Each point is reached from the start by the listed moves, each made 0, 1 or 2 times, or once backwards (-1), plus a little noise. Say if it took an odd or an even number of moves. Then give how often each move was made.
In the rows, zero is written as 100.

Moves:
(1): 103, 80, 118, 101
(2): 120, 121, 105, 87
(3): 82, 115, 111, 90
Start: 107, 105, 96, 95
Points:
90, 120, 106, 85 => odd (0, 0, 1)
146, 111, 89, 91 => even (0, 1, -1)
88, 176, 105, 60 => even (-1, 1, 2)
109, 195, 110, 48 => odd (-1, 2, 2)

Moves:
(1): 131, 90, 95, 112, 98, 84, 105
(2): 94, 131, 122, 110, 141, 92, 92
(3): 104, 103, 138, 96, 81, 96, 68
(4): 88, 90, 99, 148, 73, 98, 120
(5): 99, 64, 129, 95, 102, 113, 108
(6): 111, 117, 103, 100, 106, 125, 118
Start: 101, 86, 100, 98, 105, 78, 91
Points:
195, 35, 139, 106, 54, 111, 121 => odd (2, -1, 1, 0, 1, 2)
115, 98, 99, 49, 130, 80, 75 => odd (0, 0, 0, -1, 0, 0)
61, 84, 15, 135, 57, 89, 140 => odd (-1, -1, -1, 1, -1, 0)

Moves:
(1): 120, 116, 102, 86, 110, 107, 95, 86, 109
(2): 110, 102, 120, 121, 82, 115, 110, 118, 114
(3): 116, 87, 101, 128, 102, 96, 79, 103, 99
(4): 104, 102, 77, 98, 104, 123, 102, 108, 94
(5): 104, 101, 104, 110, 99, 104, 112, 97, 84
(6): 81, 78, 102, 85, 92, 110, 108, 89, 103
(7): 94, 91, 83, 116, 84, 100, 116, 98, 116
(8): 107, 87, 94, 95, 102, 91, 104, 108, 93
(9): 87, 88, 101, 115, 111, 101, 114, 109, 109
Start: 97, 101, 98, 107, 91, 80, 85, 105, 97
Points:
121, 49, 30, 88, 160, 115, 90, 100, 96 => odd (2, -1, 1, 2, 0, 1, 0, 2, 2)
110, 5, 61, 123, 75, 66, 82, 70, 50 => odd (0, -1, 2, 0, 2, 2, 1, 2, -1)
63, 87, 35, 116, 106, 70, 142, 130, 65 => odd (-1, -1, -1, 1, 1, -1, 1, 1, 1)
36, 14, 42, 87, 97, 81, 136, 76, 160 => even (1, -1, 0, 0, -1, 2, 2, 1, 2)
71, 49, 117, 165, 22, 117, 114, 91, 88 => even (-1, 1, 1, 0, 2, 2, 1, -1, -1)
